Each row of a before or after table is a point. The points were changed in one or more steps. Then noise was added and the rows were shuffled. The steps act on columns, c1 being the first. Name the steps. A step turns or swaps two columns, mirrors them in a line or flattens them onto one, adds a multiple of one to another, or multiplies or shifts one. Angles are multiples of 10 degrees, from the lower column toward the higher: turns from -170 to 170, lines from 10 to 170 but not 90. Use the fewest steps. Two steps may share a column if one is a turn and the other turns, adds or multiplies; they go together, in the order done. Otherwise the lowest column goes first.
In the rows, 128 means zero.

Before (11 x 3):
[[110 139 137]
 [118  99 158]
 [124 116 129]
 [130 132 161]
 [109 148 143]
 [169 149 156]
 [165 143 163]
 [160 157 150]
 [109 141  61]
 [119 116 130]
 [112 161  21]]
After (11 x 3):
[[ 57 113  42]
 [131  48 159]
 [122  67 130]
 [124  69 134]
 [120  98 148]
 [177 103 131]
 [166 108 129]
 [146  82 156]
 [120  89 150]
 [176  93 137]
 [ 75  91  79]]
Steps: turn c1 and c3 by -30 degrees; shift c2 by -50

Before (14 x 6):
[[ 80 102 105 120  91 118]
 [140 111 125 134  85 157]
 [132 117 122 114 176 132]
 [159 155  60  90 149 135]
 [150 158  46 102 171 107]
 [131 106  99  78 158 126]
 [140 156 122 138 163  97]
 [164  82  81  84 131 158]
 [107 136  78 110 140 141]
 [ 87  79 108 159 103 145]
 [124  80  95 132 161 155]
 [103 152  91 143 109 172]
 [ 77 103 125 161 132  99]
 [ 89  88  88  83  88  98]]
After (14 x 6):
[[ 81  64 108 159 137 136]
 [165 172  44 102  97 117]
 [ 96 146  90 143 134 144]
 [123 108 123 136 173 139]
 [147 123 121 114  84 129]
 [114 143  78 110 110 135]
 [139 129 100  77  99 126]
 [136  78  95 131  95 140]
 [ 82  89 126 162 106 115]
 [ 71 106 103 122 146 123]
 [163 175  59  87 119 127]
 [152 151 120 137 100 113]
 [163 106  82  87 137 143]
 [ 77 111  86  81 153 115]]
Steps: mirror c1 and c5 in the line at 10 degrees; add -0.5 times c4 to c2; multiply c6 by 0.4

Before (12 x 8):
[[ 93 102 109  86  99 105 115 168]
 [125 136 146 122 162 108  88 105]
 [154 149 145 152 138 125 131 159]
 [138 113 119 164 171  93 179 128]
 [149  41 169  89 139 190 123 117]
 [154  61 119  81 101 168 142  75]
 [149 131 141 159 138  94  85 141]
 [128 113  70 136 183 130 168 117]
 [109 107 139 143 128 108 109 135]
 [165 105 100 119 132  92 138 162]
 [146  86  69 109 121 151 199 115]
 [151  58 123 138 130 174 126 136]]
After (12 x 8):
[[146 129 137 153 150  89  86 148]
 [168 107 101 134 143  92 138  91]
 [106 105 137 139 135 112 110 137]
 [149  56 126 137 142 176 126 133]
 [156 152 144 153 158 129 127 126]
 [143  85  66 109 107 150 198 119]
 [149  56 121  70  82 170 146 124]
 [139 112 118 181 124  93 178 155]
 [128 133 146 145  94 107  88 137]
 [130 111  68 176  91 132 167 138]
 [100 106 114 102 146 108 119  70]
 [146  45 166 123  94 191 121 105]]
Steps: turn c4 and c8 by 130 degrees; turn c4 and c5 by -120 degrees

Before (10 x 9):
[[126  83 132 176 130  92 175  92 132]
 [135  98  95 125 147  90 180 127 122]
 [ 52  72 148  85 131 184 130 100 133]
 [107 127 145 147 140  95 132 117 150]
 [138 150 123 163 138 116 188  98 158]
 [ 94  84 130  90  62 186 100 130 134]
 [159 112 138  68  89 141 131  95  95]
 [115 120 110  91  85 161 116 106  65]
 [131 110 106 116 115 153 101  83 140]
 [184 133 132 106 129 175 119 128  79]]
After (10 x 9):
[[123 115 109  91 111 151  89  97  65]
 [123 152 121 164  88 108 178 116 157]
 [166 168 130 107 135 170 126 101  80]
 [163 137 137  70  99 125  98  97  93]
 [153 110  98 124 101  94 174 149 121]
 [130  73 127  91 110 181  61 102 133]
 [105  35 144  84 128 170 132  84 132]
 [113 118 145 145 130  97 138 138 151]
 [143 117 108 118 140 133  99  88 142]
 [156  93 131 175  95  82 162 123 131]]
Steps: turn c1 and c2 by 40 degrees; turn c5 and c7 by 50 degrees; multiply c8 by 0.7; turn c6 and c8 by -30 degrees

Before (9 x 11):
[[146 133 124 113 153 161 157 110 136 121 162]
 [ 93  74 131 115 126 109 124 133 147  76 128]
 [157 100  90 128 148 176 113 160  92 155 118]
 [111  95 109 150 115 144  79 126 169 109 142]
 [152 128  80 193 128 120 126 102 136 137 109]
 [157  51 125 184 134 108 127 179 111  85 130]
 [169 113 159 120  95  95 116 121 152  78 121]
 [134 103 111 110 173 140  82 137 100 150 138]
 [123  93 157 150 135 120 112 108 106 119 117]]
After (9 x 11):
[[127  63 128  78 187 107 113 178 112  86  92]
 [124 137  79  75 211 120 131 105 136 135 110]
 [115 117 126 126  53 161  99 112 135 133 160]
 [103 102 110 120   7 140 179 139 101 133 126]
 [141 119 160 151 186  97 122 121 153  78 114]
 [ 96 104 156 102 138 120 140 108 102 113 100]
 [ 64  83 131 139 115 110 115 132 148  78 102]
 [127 108  91 119  83 178 153 159  94 149 107]
 [ 80  93 111 116 182 143 167 128 169  94 124]]
Steps: shift c1 by -30; turn c2 and c11 by 30 degrees; turn c4 and c5 by 150 degrees; multiply c5 by 2.5; mirror c7 and c10 in the line at 80 degrees

Before (9 x 12):
[[106 112 125 126 127 163 154 125 153 128 133 114]
 [129 136 146 104 126 129 136 136  98 100 137 122]
 [139 152 136 113 142 143 161 116 127 129 128 133]
 [138 104 136 115 128 121 106 148 163 127 117 116]
 [102 130 145 108 121 141 134 128  89 147 113 101]
 [132 138 185 143 137 118 111 118 115  93 114 137]
 [ 86 121 114 123 137 135 148 122 124 129 136 133]
 [119 131 121 106 115 147 112 133 142 129 104 127]
 [143 132 137  69 136 119 138 121 144 122 126 102]]
After (9 x 12):
[[161 155 113 131 129 124 149 123 124 152 136 133]
 [136 129 125 122 111 141 112 107 142 141 102 129]
 [140 154 125 129 109 143 154 125 155 132 133 110]
 [116 115 137 126 138 121 140  67 141 108 127 103]
 [131 103 134 140 128 129 162 112 125 119 127 132]
 [106 144 132 109 133 125 106 118 164 116 116 118]
 [152 138 146 126 120 140 133 109  89 121 114 102]
 [132 122 145 117 127 130 134 105 100  72 136 123]
 [131 117 183 138 139 118 108 138 114   9 116 136]]
Steps: turn c1 and c2 by -150 degrees; add -1.5 times c3 to c10; turn c4 and c8 by 80 degrees; flatten c5 and c6 onto the line at 140 degrees

Before (10 x 14):
[[104 118 167 191 155 152 161 153 157 128  87 129 132 145]
 [148  87 157 108  90  97 119 161  99 128 144 129 145 104]
 [153  88 146 114 109 140 160  69 103 168 121  95 113  95]
 [131 171 110 126 124 109 176 111 194  87 133 133 192 107]
 [115 159 119 147  79 106 160 121 107 141 156 145 172 131]
 [ 83 172 118 140 116 175 144  79 160  91  90 182 169 131]
 [109 111 138 130  82 178 185 127 167 121 176  98 147 153]
 [147 108 162 129 166 131 126 116 111 146 159 179  99 138]
 [ 84 146 151 190 106 150 124 118 130 133 115 147 111 106]
 [136 162 112 168 159  99 143 142 123 129 109  91 110 147]]
After (10 x 14):
[[112 108 156 131  84 126 148 117 112 124 156 144  97 153]
 [ 82 143 158 189  91 150 129 116 131 122 113 125 113  74]
 [113 116 199 191  63 148 126 158 153 158  84 121 133 170]
 [159 162 197 167 120 101 127 145 120 147 111 119 111 177]
 [143  84  65 108 123  97 133 156  94 121 144 131 149  71]
 [104 159 107 146 148 106 141 114 105 159 157 123 169 138]
 [126 172 130 129 145 107  87 121 197 173 134 126 193  71]
 [ 55 171 132 144 138 180  90  85 171 145  93 132 167 137]
 [168  86  91 116 119 138 168  64 115 161 121 126 114  47]
 [132 108  87 127 132 179 122 139 165 185 176 114 147 186]]
Steps: turn c1 and c12 by 40 degrees; multiply c12 by 0.4; add 1 times c4 to c5; turn c3 and c5 by -110 degrees; swap c7 and c10; turn c8 and c9 by -10 degrees; multiply c14 by 2.5

Before (10 x 18):
[[118 138 135 125 128 143 195  87 153 162 117 121 105 144 142 111 119 128]
 [ 93 143  57 144 140 172 101 118 136 109 176 123 136 146 125 127 186 127]
 [ 88 123  94 137 103 118 157 116 114 148 123 118 167 129  99  81 128 180]
 [122 122  92 128 115 104 165 155  89 115 138 117  97 152 123  92  94 144]
 [167 165  93 116 122 135 121  89 103 120 145 104  95 156 112 103 110 127]
 [140 129 121  98 123 152 116 135 138 120 131 137 105 117 143 118 113  93]
 [136  94  77 120 110 116 137 133 126 180 129 140 105 118 119 153 137 139]
 [ 95 170  90 135 160 167 141  94  79 150 177 112 150 113 139 116 138 131]
 [126 106 163 135 137 124 125 142  88 132 143 133  85 127 100 111 156 114]
 [107 143  99 121 138 163 123 161 116 146 102 150  72 128 109 161 135 147]]
After (10 x 18):
[[123 106 163 135 136 125 121 142 160 105 123 125  84 128 130 111 130 137]
 [120 170  92 135 161 168 147  93 159  84  89 142 149 113 138 115 138 120]
 [125  95  77 120 110 116 120 133 103  82 135 154 114 118 130 153 129 147]
 [121 143  57 145 139 173 123 118 130 149  89  73 135 145 155 127 160 124]
 [122 130 120  98 122 153 115 135 124 139 139 111  89 117 126 117 126 110]
 [108 165  93 117 122 137 147  88 153 122 164  99  99 156 112 103 109 142]
 [144 124  93 137 102 118 148 116 130 104  91 175 187 131 117  81 113 153]
 [126 122  92 127 115 104 151 155 168 120 120 190 109 151 108  94 105 157]
 [136 139 135 125 129 144 156  88  90 111 120 250 108 143 129 112 131 140]
 [146 143 100 121 137 164 104 160 129 106 112 134  89 127 123 162 123 173]]
Steps: multiply c11 by 0.4; turn c1 and c11 by 110 degrees; turn c7 and c12 by 70 degrees; multiply c12 by 2; turn c9 and c10 by 150 degrees; turn c13 and c18 by -30 degrees; flatten c15 and c17 onto the line at 50 degrees

Before (14 x 20):
[[127 139 150 138 134  88 128 149 119 114 126 136 143 131 127 152 110 119
  134 140]
 [133 112 148 144 135 114 139 125  88 134 114 127 122 133 214 124 116 160
  110 109]
 [ 94 121 148 146 131 105 129 124 131 167  72 124 109 144 134 136  95 102
  119 139]
 [119 144 109 136 127  93 128 147 128 109 108 153 166 150 144 119 132 100
  116 114]
 [ 74 116 151 148  91 119 132 148 109 109 123 135 134 139 125 130  94 116
  111 111]
 [129 120 142 132  80 183 123 146 128 121  85 133 176 142 146 159 112 122
  113 136]
 [ 70 165 137 138 116  96 119 144 105 124 141 139 112 152 131 126 129 100
  137 108]
 [101 118 151 140 133 120 121 138 136 123 139 119 131 136 159 123 109 149
  137 127]
 [124 114  74 136 100  88  93 137 109 111 116 130 136 139 127 128 108 103
  138 116]
 [110 126 138 110  64  92 135 147 134 112 125 146 113 124 159 147 128 111
  114 131]
 [112 130 127 125 130 132 133 142 131 131 130 142 158 123 150 192 106 189
  109 129]
 [128 119 140 136 122 140 138 140 117 121 136 128 123 173 133 125 249 135
  118 154]
 [ 93 108 147 126 134 113 141 132 112 133 137 139 108 131 128 124 104 125
  157 108]
 [130 111 138 137 136 121 109 133 130 143 120 131 116 125 129 131 101 105
  112 118]]
After (14 x 20):
[[101 115 147 144 116 120 120 139 125 122 127 117 135 134 160 119 106 150
  136 128]
 [134 113 146 143 156 115 141 128 151 138 133 126 121 127 220 126 120 157
  111 110]
 [125 115  74 134 153  88 133 139 109  99 104 127 139 139 127 127 108 104
  138 117]
 [108 121 135 109 160  91 134 147  71 118 139 151 113 128 160 149 131 112
  116 131]
 [ 66 164 135 138 138  94 111 145 123 124 126 143 108 151 132 128 123 100
  140 107]
 [129 126 143 129 146 187 169 142  84 117 109 135 174 140 148 159 112 124
  111 137]
 [122 139 154 137 130  93 132 149 137 112 132 137 143 131 121 156 113 118
  130 140]
 [ 78 114 152 149 159 123 134 150 102 116 137 137 134 138 127 130  94 115
  108 106]
 [115 143 110 137 117  93 147 145 121 108 127 158 164 152 146 119 135  99
  115 113]
 [130 121 144 135 122 141 122 145 119 124 137 128 125 176 137 128 250 135
  116 153]
 [ 95 116 145 147 114 103 176 128 124 167  94 124 111 145 137 131  94 100
  119 142]
 [127 113 134 136 119 116 127 135 138 138 104 133 117 128 130 131  99 106
  112 116]
 [109 130 129 125 130 133 128 143 131 136 134 150 160 124 152 194 107 190
  110 129]
 [ 94 107 149 123 133 115 123 131 138 137 142 145 106 133 128 127  98 125
  151 105]]
Steps: add 0.5 times c14 to c9; turn c5 and c9 by 120 degrees; turn c7 and c10 by 20 degrees; turn c7 and c11 by 70 degrees; multiply c12 by 1.3
